Each row is a point. The ring and each string are closed loops that go straight from each point to the next, and from the last back to the first. Before rounding, they use only three directions, however many columns there are. Count how often each string passes through the ring. Passing back the other way cancels.

Ring, 6 rows:
[[ 23  13 -12]
 [  1  26  -7]
 [-13   4  18]
 [ -4 -24  30]
 [ 14 -33  20]
 [ 27 -13  -2]]
String:
[[  0  25  13]
 [-10  27  13]
 [-23  19   4]
 [-20   3  -4]
 [ -7  -3   4]
 [  1  -5  20]
 [ -1 -13  47]
 [ -3 -27  60]
 [ -3 -34  46]
 [  8 -33  48]
 [ 14 -50  54]
 [ 13 -52  32]
 [  5 -30  -2]
 [ 10 -21   2]
 [ 14 -11  10]
 [ 27 -16  15]
 [ 40 -17   7]
 [ 41  -9 -10]
 [ 19  -2 -21]
 [ 27  10 -29]
 [ 30  20 -17]
 [ 29  30 -11]
 [ 16  37 -25]
 [  1  24 -27]
 [  0   5  -9]
 [  4   9   3]]
Times through: 3
String (26 x 3):
[[ -8  33  14]
 [  1  21  11]
 [  4  11   5]
 [ -3   9 -12]
 [ -5  26 -26]
 [  8  43 -20]
 [ 17  36  -9]
 [ 17  18   2]
 [ 11   8   0]
 [  7   3  -5]
 [ 18  13   7]
 [ 22  25   0]
 [ 18  38 -17]
 [  5  31 -31]
 [  1  14 -17]
 [  6   2   2]
 [  6   3   5]
 [ -2   3  -9]
 [-14  19 -18]
 [-19  31  -7]
 [-12  28  12]
 [ -1  17  23]
 [ -1   5   8]
 [ -7   5  -2]
 [-17  13  -9]
 [-19  31   5]]
Times through: 2

Ring (6 x 9):
[[ 22  14 -16   8   2   9  13 -12  17]
 [ 17  25 -15   4 -14   6  28 -22  -2]
 [-14  22  -8  -1 -20   0  35 -29 -24]
 [-39  -1   3   2  -2  -4  13 -19 -21]
 [-32 -12   4   7  13  -2  -4  -8  -5]
 [ -5 -11  -4  12  21   5 -10  -1  20]]
String, 12 rows:
[[-41  16  -8  -4 -20  -4  43 -40 -31]
 [-53   8   4  -3 -17  -8  30 -31 -43]
 [-60  -7  -6   0   3  -4  26 -34 -13]
 [-36  -4  -7   3   7   0  17 -24  -1]
 [-18   2   0   5   1  -1   7 -12 -10]
 [-29  -1  10   5  -2  -5   2  -8 -25]
 [-50  -1  12   1  -7  -8  11 -17 -38]
 [-53   8   3  -3 -16  -8  31 -32 -41]
 [-21  20   7  -1 -25  -6  25 -20 -45]
 [ -5  17   3   3 -16  -2  16 -14 -27]
 [-11  10  -7   3  -6   2  19 -20  -8]
 [-25  14 -13  -1 -12   1  37 -35 -13]]
Times through: 0
String:
[[ -8   4   2   7   1   0   2  -6  -9]
 [-36 -10  -8   5  14   1  10 -20   7]
 [-56 -19   1   5  17  -3   3 -18  -4]
 [-51 -16  10   5  12  -6  -3 -10 -16]
 [-54 -19   2   5  17  -4   2 -16  -5]
 [-30  -7  -7   5  11   1  11 -19   5]
 [-14  -1  -1   7   5   1   3  -9  -4]
 [ -9   0   2   8   5   1  -2  -4  -5]
 [-15  -5  -7   8  13   3   4 -12  11]
 [-18 -21 -14  12  35   7  -8  -8  40]
 [  1 -15  -5  14  29   6 -18   5  30]
 [ 10  -4   4  13  14   3 -18  10   8]
 [  0   2   0   9   5   2  -1  -4   0]
 [ -9  -4  -6   8  12   4   2 -10  11]
 [-26 -20 -11  10  31   5  -4 -12  31]
 [-17  -3  -6   7   9   2   6 -14   6]]
Times through: 1

Ring:
[[ 12  25  29  19  -8   1  12   3  15  -5  26 -18 -25  -2]
 [ 20  23  38   8   6  13   2   4  12 -21  24 -20 -16   9]
 [ 19  15  37  -4  19  20  -8   6   7 -35  17 -17  -4  16]
 [ -1  -1  12 -10  28  16 -15   9   4 -36   1 -12  14   9]
 [-14  -7  -4  -8  26   8 -14  10   3 -29  -5  -7  18   0]
 [-32 -13 -21  -4   9 -13  -5  11  -2 -11  -7   8  10 -17]
 [-33 -11 -20  -2  -4 -23   3  10  -6   0   0  16  -3 -23]
 [-23   2  -7   8 -17 -26  14   7  -2   9  12  13 -21 -24]
 [ -9  15   7  19 -20 -19  18   4   8  10  20   0 -28 -19]]
String (26 x 14):
[[ -7  19   5  28 -16 -13  18   3  18  11  19 -13 -23 -18]
 [-10  11   4  15  -9 -12  11   5   9   2  14  -5 -16 -15]
 [-10   5  10   0 -11 -17   9   7  -5  -3  16  12 -22 -12]
 [-19   1   2   0 -25 -32  17   8 -13   9  18  27 -32 -23]
 [-28   2 -12  14 -27 -35  20   7  -2  19  14  17 -27 -31]
 [-26   7 -17  24 -17 -25  17   6  12  17   9  -2 -16 -29]
 [-13   4   2   5  -4 -11   6   7   2  -5  10   2 -11 -13]
 [-14   0   6  -5 -11 -20   8   8 -11  -3  14  19 -21 -14]
 [-23   3  -4   8 -29 -36  20   7  -8  17  18  23 -33 -28]
 [-21  13  -7  27 -34 -35  27   4   7  27  20   7 -35 -33]
 [-13  18   0  29 -23 -21  21   4  15  18  19  -7 -27 -24]
 [ -2  25  15  29 -31 -22  27   2  12  19  30  -4 -41 -21]
 [  6  24  25  20 -20 -11  19   3  10   5  29  -7 -35 -10]
 [ 14  39  27  42 -21  -3  24  -1  31  12  33 -32 -35 -11]
 [  3  22  15  23  -3   1  10   3  21  -3  18 -23 -15  -7]
 [  5  14  21   7   2   2   4   5   8 -14  17 -10 -14  -1]
 [ 19  18  40  -2   4   9   2   5   3 -24  25  -8 -20  10]
 [ 37  29  60   0   8  21   1   3   8 -32  32 -20 -24  21]
 [ 30  33  46  18   9  22   3   1  23 -23  27 -36 -16  14]
 [ 10  20  23  16   6   9   3   4  19 -15  17 -25 -10   2]
 [  2  12  17   6   5   3   2   6   9 -15  14 -11  -9  -1]
 [ 17  16  39  -5   4   7   1   5   0 -24  24  -5 -19   9]
 [ 27  32  46  15  -3  11   9   2  16 -15  32 -23 -28   9]
 [ 15  35  28  35 -10   4  17   0  29   2  28 -34 -25  -5]
 [  1  20  13  22  -6  -3  11   3  18  -1  18 -18 -17  -9]
 [ -3  12  11  12  -4  -6   8   5   9  -5  16  -8 -15  -9]]
Times through: 4
String (24 x 14):
[[-24 -11  -6 -14  -1 -19   0  11 -15 -10   4  23  -7 -14]
 [-43 -21 -31  -9   0 -27  -1  12 -12  -2  -8  25   4 -26]
 [-46 -19 -37  -2   3 -25  -1  12  -5   0 -11  16  10 -28]
 [-36  -8 -30  11   3 -17   1   9   8   1  -7   0   9 -25]
 [-46 -19 -39   0   2 -25  -1  11  -3   1 -11  14  11 -29]
 [-31  -6 -23   8   1 -17   3   9   5   0  -2   2   3 -22]
 [-14   4  -3   9   2  -7   3   7   8  -6   6  -5  -4 -12]
 [-14  -2   3  -5   0 -11   1   9  -5 -11   9  10  -9  -9]
 [-27  -8  -8  -7 -14 -29   8  10 -15   2   9  28 -18 -22]
 [-18  -3   2  -7 -15 -26  10   9 -15   0  14  26 -23 -17]
 [-22   7  -4  14 -33 -38  24   6  -4  22  20  20 -37 -30]
 [-16  19  -5  35 -29 -26  26   3  17  25  20  -7 -31 -30]
 [ -8  18   4  26 -16 -14  17   4  16  10  18 -12 -22 -19]
 [ -4  12  10  12  -6  -8   9   5   8  -3  16  -6 -16 -10]
 [  1  12  19   4  -7  -8   8   6   1  -8  20   1 -22  -6]
 [  6  20  25  12 -16 -11  15   4   5   0  27  -2 -32  -8]
 [  7  24  27  17 -22 -13  20   3   7   6  31  -3 -38 -10]
 [  0  11  20   3  -9 -10   9   6  -1  -7  21   5 -24  -7]
 [ -2  19  18  16 -28 -22  22   4   2  12  28   6 -40 -17]
 [-15  19  -2  33 -34 -30  28   3  13  28  23  -2 -37 -31]
 [-20  11 -10  26 -19 -22  18   5  14  17  13  -5 -19 -27]
 [-19   6  -8  16 -10 -17  11   6   8   6   9  -2 -12 -21]
 [-13   5  -2  10   0  -8   5   7   8  -5   8  -6  -6 -13]
 [-19  -4  -3  -4  -2 -15   3   9  -6  -7   7  12  -9 -14]]
Times through: 3

Ring (10 x 14):
[[  6   1   8  19  25   2  -2 -12  13  23  -1   0  33 -16]
 [  9   0   9  17  29   1   0  -9   7  17   0  -1  27 -20]
 [ 10   0   9  11  27  -1   3  -4   0   6   1  -3  13 -17]
 [ 10   1   6  -3  15  -3   8   8 -10 -10  -1  -5  -9  -8]
 [ 11   2   3 -11   5  -3  12  16 -16 -17  -2  -7 -18  -2]
 [ 12   3   1 -14  -4  -2  14  22 -19 -18  -2  -9 -17   2]
 [ 11   4  -1 -13  -9  -1  13  22 -16 -13  -3  -9 -10   4]
 [  5   4   0  -6  -6   1   8  11  -4   0  -5  -5   4   5]
 [  1   4   2   2   2   1   3   0   6  12  -6  -1  16   2]
 [  1   3   5  12  14   2  -1 -10  14  22  -5   1  28  -6]]
String (28 x 14):
[[ 21   2   4  -7   7  -2  15  25 -24 -19   2 -13 -11 -11]
 [ 11   2   4  -1   8  -1   9  11  -9  -4  -1  -7   2  -7]
 [  2   3   4  -7   6  -2   6   4  -2  -5  -5  -1  -9   3]
 [  6   4   1 -20  -6  -3  13  19 -16 -22  -5  -6 -28   9]
 [ 20   4  -3 -20 -16  -2  20  39 -33 -28   0 -17 -22   2]
 [ 22   5  -4 -18 -19  -1  20  41 -32 -24   0 -18 -14   1]
 [ 28   5  -3  -7 -14   1  19  40 -31 -14   3 -20   6  -9]
 [ 13   4   1  -3  -2   0  11  17 -11  -3  -2  -9   5  -3]
 [  1   3   2  -6   2  -1   6   4   0  -1  -6  -1  -2   5]
 [ -8   4   1 -12  -4  -1   4  -2   7   0 -10   4  -9  17]
 [  0   5  -2  -5 -10   2   6   6   3   7  -8  -2  10  10]
 [  9   4   0   5  -2   3   6   8   0  13  -3  -6  25  -4]
 [ 15   3   2  10   6   2   7  10  -4  11   0  -8  27 -13]
 [  0   3   4   0  10   0   3  -4   6   6  -5   1   5   1]
 [-10   3   5   3  12   0  -2 -17  19  16  -9   7  11   6]
 [ -1   2   6  23  21   4  -6 -20  24  36  -4   4  47 -11]
 [ 18   1   7  31  24   5   0  -4   7  33   3  -7  60 -30]
 [ 14   1   6  20  21   3   2  -2   4  21   1  -5  38 -22]
 [  1   2   6   7  18   0   1  -9   9  12  -4   2  13  -6]
 [ -4   1   8   8  23   0  -2 -17  15  14  -5   6  11  -4]
 [ -4   0  10  11  29  -1  -4 -21  17  16  -5   7  14  -8]
 [  5   0  10  16  33   0  -1 -14  10  15  -1   2  20 -18]
 [ 27  -1  12  28  40   1   4   2  -6  15   9 -11  39 -42]
 [ 18   0   8  13  24   0   6   6  -7   5   3  -8  19 -24]
 [ 13   1   6   5  16   0   7   6  -6   1   0  -6  10 -14]
 [ -2   2   5  -4  12  -2   3  -5   4  -1  -6   2  -7   3]
 [  5   1   7  -7  17  -4   7   4  -7 -13  -2  -2 -19  -3]
 [ 14   1   5  -9  12  -4  12  17 -19 -20   1  -9 -19  -8]]
Times through: 5
String, 29 rows:
[[ -6   4   2 -11  -2  -1   5  -1   4  -2  -9   3 -10  14]
 [ -9   4   2  -9   0  -1   3  -5   9   3 -10   5  -6  14]
 [ -1   3   3  -2   6   0   3  -2   5   5  -6   1   4   4]
 [ 11   3   3   8   7   2   5   5   0  12  -2  -6  24  -9]
 [  9   3   4  16  11   3   2  -2   7  23  -2  -4  38 -13]
 [  4   2   5  22  17   4  -3 -13  17  33  -3   1  46 -13]
 [-10   2   7  10  19   1  -5 -23  24  24  -8   9  20   1]
 [ -7   2   5  -1  13  -1   0 -12  13   8  -8   6   1   5]
 [  3   2   5   7  15   1   2  -6   7  12  -4   0  16  -6]
 [ 12   2   6  21  20   3   1  -4   7  25   0  -4  42 -20]
 [ 11   2   7  27  23   4  -1  -9  12  33   0  -3  52 -23]
 [ -7   2   7  17  20   3  -7 -24  27  32  -7   8  35  -4]
 [-14   3   5   0  12   0  -4 -20  22  15 -10  10   5  10]
 [  0   3   4  -1  10  -1   3  -3   5   4  -5   1   3   1]
 [ 13   3   3   8   6   2   7   9  -4   9  -1  -8  23 -11]
 [ 14   5  -1   5  -7   3   9  16  -5  11  -2 -10  28  -5]
 [  6   6  -3  -8 -15   1  10  16  -6   0  -6  -7   6   9]
 [ -3   5  -1 -15  -9  -1   8   7  -1  -6  -9  -1 -13  16]
 [ -7   3   3 -12   2  -2   4  -2   4  -5  -9   3 -15  14]
 [  6   5  -2 -19 -13  -2  13  21 -15 -18  -6  -7 -21  12]
 [ 23   5  -4 -20 -19  -2  22  44 -35 -28   0 -19 -19   1]
 [ 23   4  -1 -11  -8  -1  18  34 -28 -19   1 -16  -7  -6]
 [ 19   3   1  -4   0   0  13  23 -19 -10   1 -12   1  -9]
 [  2   3   3 -10   2  -2   8   8  -6  -9  -5  -2 -13   5]
 [ -5   3   2 -17   0  -3   7   3  -2 -13  -8   2 -25  14]
 [ 19   5  -3 -22 -17  -2  20  38 -32 -29  -1 -16 -25   5]
 [ 31   5  -4 -13 -18   0  23  48 -39 -24   3 -23  -5  -8]
 [ 24   4  -2  -6 -10   1  17  33 -25 -12   1 -17   4  -8]
 [ 10   3   2  -1   4   0   8  11  -7  -1  -2  -7   6  -5]]
Times through: 1

Ring, 6 rows:
[[-20   9 -12  19   7   5  17  11   3  17 -15 -10   5  -5]
 [-33  -1  -7   2  11 -13 -13  27  14 -24  -1  25 -33  -1]
 [-24  -4  -4 -19   4 -16 -16  32  19 -41   6  35 -24  -8]
 [  7   3  -4 -38 -13   2  13  23  15 -26  -1  13  36 -25]
 [  1   1   0   8  14  12  31  -9  -5  27  -8 -26  18   8]
 [ -9   3  -3  29  21  13  33 -14 -10  43 -13 -35   7  15]]
String:
[[-16   6  -9   7   6   2  13  13   5   5 -10  -3   4  -6]
 [-30  -2  -4  18  21  -6   0  10   4   1  -4   4 -31  12]
 [-46  -2  -8  25  24 -15 -15  20   9 -10  -3  18 -56  14]
 [-44  -1  -9  12  16 -17 -19  30  15 -24  -2  29 -49   3]
 [-27   5 -11  -9  -1 -10  -9  34  18 -29  -4  27 -12 -16]
 [-16   4  -8 -10  -1  -4   3  24  13 -17  -5  14   2 -13]
 [-24  -3  -3   1  13  -8  -3  17   9 -14   0  14 -23   4]
 [ -7   6  -8 -13  -4   2  12  20  11 -10  -7   6  18 -17]
 [ -8   5  -8 -26  -9  -4   3  30  17 -29  -3  20  16 -23]
 [-12   1  -5  -9   4  -2   6  17  10 -12  -3   9   2  -7]
 [-17  -5  -1 -16   8 -10  -6  22  13 -28   5  22 -16  -2]
 [-11  -4  -1 -25   2  -9  -4  24  15 -32   5  23  -5  -8]
 [ -7   0  -3 -16   1  -1   8  17  10 -15  -1   9   9  -9]
 [  7   8  -8 -28 -14   7  21  20  12 -11  -8   2  46 -28]
 [  0   5  -5 -16  -4   5  18  14   8  -5  -6   0  27 -15]
 [ -9  -3   0  -4  12   0  11   6   4  -3   0   0  -3   5]
 [  8  -4   4 -14   9   7  25  -3   0   6   0 -12  21   3]
 [  3  -4   4  -1  14   9  26  -8  -3  16  -2 -19  14  10]
 [-14  -7   4  16  27   2  15  -8  -5  18   0 -14 -19  24]
 [ -7  -5   5  23  29  10  29 -19 -11  36  -5 -31  -6  27]
 [-10  -5   5  34  34  11  31 -25 -15  47  -7 -38 -11  33]
 [ -4   1   0  34  26  18  42 -25 -16  57 -14 -47  11  23]
 [  4  10  -7  15   5  21  44  -9  -7  43 -19 -39  42  -4]
 [ -3   9  -8  12   5  14  33  -2  -3  30 -16 -27  29  -5]
 [ -1  13 -10  24   6  21  43  -8  -8  48 -23 -41  38  -4]
 [ -7  15 -13  38  10  23  46 -12 -11  60 -27 -47  33   0]
 [-19  10 -11  39  17  13  30  -6  -7  45 -21 -33   6   7]
 [ -9  19 -18  23  -3  18  37   5  -1  38 -27 -30  40 -18]
 [ -7  14 -14   4  -6  11  25  14   5  15 -18 -13  34 -20]]
Times through: 2

Ring:
[[ 21  18 -11  -8  -3  23  -6 -14   6   9 -13  -7  26   4]
 [ 15  10 -13  -4 -10  24  -8 -11  10   5  -8  -2  37  11]
 [  6   1 -10   0 -12  18  -5  -6   7   2  -2   3  34   9]
 [-11 -16  -1   7 -11   0   4   5  -4  -1   9   9  13   4]
 [-18 -18   6   7  -1 -13  11   8 -15  -3  10   6 -10 -15]
 [-13  -9   8   2   8 -13  10   3 -17  -2   4  -2 -16 -32]
 [  4  10   4  -7  13  -2   4  -7 -12   2  -8 -12  -9 -37]
 [ 14  17  -2  -9   8   9   0 -12  -5   6 -12 -12   4 -22]]
String:
[[ 13  18  -5 -10   6  14  -4 -14   1   2 -12 -13  18 -26]
 [ 25  33  -8 -18  12  22 -10 -23   5   3 -22 -23  25 -36]
 [ 27  27 -10 -13   3  24  -6 -18   5  11 -18 -13  21  -4]
 [ 20  13 -10  -4  -7  21  -2  -9   4  14  -9  -2  17  21]
 [ 26  18 -14  -6 -10  28  -5 -12   9  16 -12  -2  27  29]
 [ 33  34 -17 -16  -1  36 -15 -24  16   8 -22 -16  46  -5]
 [ 19  24 -10 -13   3  23 -11 -19   8   0 -16 -15  36 -24]
 [ 14  14 -10  -8  -3  21  -8 -13   7   2 -10  -8  33  -9]
 [ 21  25 -16 -14  -4  33 -17 -22  18  -4 -16 -14  60 -20]
 [  9   7 -13  -4 -11  24 -10 -11  13  -2  -5  -2  48   0]
 [ -2 -12  -9   7 -20  13  -1   2   5   2   6  12  31  26]
 [ -4 -14  -4   8 -14   5   5   5  -3   6   7  12  10  24]
 [  0  -2  -3   0  -4   6   1  -3  -2   0   0   0  15  -7]
 [ -1   2  -4  -3  -1   8  -4  -7   1  -6  -2  -5  26 -26]
 [ -5  -6  -5   1  -8   8  -3  -3   2  -6   2   2  29 -12]
 [ -7 -14  -7   7 -17  10  -1   2   3  -1   8  11  30  15]
 [ -4 -16  -8   9 -21  11   1   4   3   5   9  15  25  34]
 [  0 -10  -5   6 -13   7   4   3  -2   7   5  10  11  23]
 [  6   5  -5  -3  -3  11  -2  -7   1   2  -5  -3  20  -8]
 [ 20  21 -13 -11  -3  28 -12 -19  13   1 -14 -11  45 -11]
 [ 31  31 -18 -15  -4  37 -16 -24  18   5 -20 -15  53  -6]
 [ 28  19 -17  -6 -13  33  -8 -14  13  15 -13  -2  37  32]
 [ 14   4  -9   0 -11  17   0  -4   3  13  -4   4  16  29]
 [  7   2  -5   0  -5  10   2  -3  -2   8  -3   1  10   9]]
Times through: 3
String (29 x 14):
[[  3  -2  -3   2  -5   6   4  -1  -5   7   0   3   5   9]
 [  7  -1  -4   2  -7   8   5   0  -5  13  -1   5   1  23]
 [ 26  28  -7 -14   7  20  -5 -18   2  11 -19 -16  13 -12]
 [ 32  37 -10 -19  10  26 -10 -24   6   8 -24 -23  24 -25]
 [ 23  29  -8 -15   8  22  -9 -20   5   3 -19 -19  26 -28]
 [ 13  12  -7  -6  -1  15  -3 -10   2   5  -9  -6  19  -5]
 [ 22  27 -10 -15   4  25 -11 -21   8   2 -18 -17  35 -25]
 [ 32  35 -17 -18   0  38 -18 -27  18   2 -23 -19  54 -17]
 [ 14  16  -9  -9   0  19  -7 -14   6   1 -11 -10  31 -17]
 [  6  -1  -8   2 -11  14   0  -3   2   6   0   5  21  17]
 [  4  -9 -10   7 -21  16   0   1   6   9   4  13  27  40]
 [  9   3 -15  -1 -17  26 -10  -9  14  -1  -3   3  51  13]
 [  3  -3 -12   2 -17  20  -7  -5  11  -1   1   6  45  14]
 [ -4 -17  -9  10 -23  12   1   5   4   5   9  16  26  37]
 [ -2  -9 -10   4 -18  16  -4  -2   8  -2   4   9  39  15]
 [  3   5  -9  -4  -6  17  -8 -10   8  -6  -4  -4  40 -17]
 [  5   7  -7  -5  -3  14  -6 -10   4  -3  -5  -6  31 -18]
 [  8   8 -12  -5  -8  22 -11 -12  12  -4  -6  -5  48 -10]
 [ 11   7 -15  -3 -14  26 -11 -11  14   0  -5   0  50   9]
 [ 16  11 -16  -5 -15  30 -12 -13  16   3  -8  -1  52  14]
 [ 22  21 -16 -10  -8  33 -14 -19  16   2 -14  -9  52   0]
 [ 17  18 -10 -10  -1  22  -9 -16   8   2 -12 -10  34 -13]
 [ 16  19  -9 -10   2  20  -7 -15   6   2 -13 -12  29 -18]
 [ 37  40 -17 -19   2  38 -16 -28  16   7 -26 -21  47 -14]
 [ 32  27 -14 -11  -4  31  -8 -18  10  15 -18  -9  30  15]
 [ 30  35 -10 -18   9  26 -10 -23   7   7 -23 -21  27 -23]
 [ 18  23  -6 -12   8  16  -5 -16   1   4 -15 -16  17 -26]
 [ 11  14  -4  -8   5  11  -2 -11  -2   3 -10 -11  13 -22]
 [ 13  21  -4 -12  10  12  -4 -16  -1   0 -14 -17  15 -36]]
Times through: 2

Ring:
[[ -2   5   7   9   4  -5 -14   3   7 -17  -4   1  -5 -14]
 [ -4   8   5   8  10 -12 -12  -3  11 -18   7   9  -6  -6]
 [ -5  11   7   3  24 -24  -8 -18  16  -9  37  23  -2   5]
 [ -5  12  10  -2  29 -22  -6 -21  19   1  44  24   1   3]
 [ -2  13  16  -9  29 -10  -5 -18  22  17  40  16   5 -11]
 [  0   9  21  -7  23  -4  -8 -13  11  24  38   7   8 -17]
 [  1   3  23   0  15  -4 -13  -9  -4  21  37   2   9 -16]
 [  2  -1  20   9   6  -4 -17  -2 -13   9  25  -3   6 -14]
 [  0   2  13  11   1  -1 -17   5  -4  -7   2  -5  -1 -17]]
String, 26 rows:
[[ -1   6  16   2  17 -10 -11 -10   5   7  31   8   3  -9]
 [  0   8  19  -4  15   3 -10  -5  10  16  19   0   5 -24]
 [  3   0  27   2  11   0 -16  -6 -11  26  36  -4  11 -19]
 [  4  -7  28  13   6 -12 -22  -7 -32  20  51  -1  12  -5]
 [  3  -6  23  15   0  -6 -22   1 -27   9  28  -7   7 -12]
 [  1  -2  17  13   4  -9 -18  -1 -15  -1  23  -1   3  -8]
 [ -1   5  13   6   9  -5 -13  -2   3  -2  13   2   0 -14]
 [ -2   7  10   4   4   4 -13   5  11  -8  -9  -5  -3 -24]
 [ -2   7   9   5   7   0 -12   2  11  -9  -3   0  -3 -19]
 [ -3   8   4   6   1   6 -12  10  18 -22 -27  -6  -9 -26]
 [ -3   5   3  14   1  -9 -15   4   5 -28  -7   3  -8  -9]
 [ -3   3   9  13   9 -18 -15  -5  -3 -15  21  10  -2   1]
 [ -2   5  11   8  11 -12 -13  -5   3  -8  18   7  -1  -7]
 [ -2   5  12   6  12 -11 -13  -6   3  -3  22   7   0  -8]
 [ -2   8  11   3   7   3 -12   3  13  -6  -5  -3  -3 -24]
 [  0   0  12  13  -8   9 -19  15  -4 -14 -22 -15  -4 -28]
 [  3  -7  19  19  -7  -2 -23   8 -26  -4  10 -11   3 -14]
 [  2  -6  22  15   4 -12 -21  -4 -27   8  38  -1   8  -5]
 [  3  -3  25   9   6  -4 -19  -3 -20  18  34  -5  10 -15]
 [  4  -2  29   4  12  -5 -17  -9 -19  28  47  -2  13 -14]
 [  2   0  27   3  19 -13 -15 -16 -14  27  60   8  12  -5]
 [ -1   5  18   2  18 -11 -12 -12   2  11  38   9   5  -8]
 [ -1   9  18  -4  19  -2  -9  -9  12  15  25   5   4 -19]
 [  0  11  23 -13  24   6  -6 -11  19  31  30   2   8 -28]
 [  1   9  24 -10  26  -2  -7 -16  12  33  45   7  11 -20]
 [  0   5  20   1  22 -15 -12 -16  -2  18  51  12   8  -4]]
Times through: 4
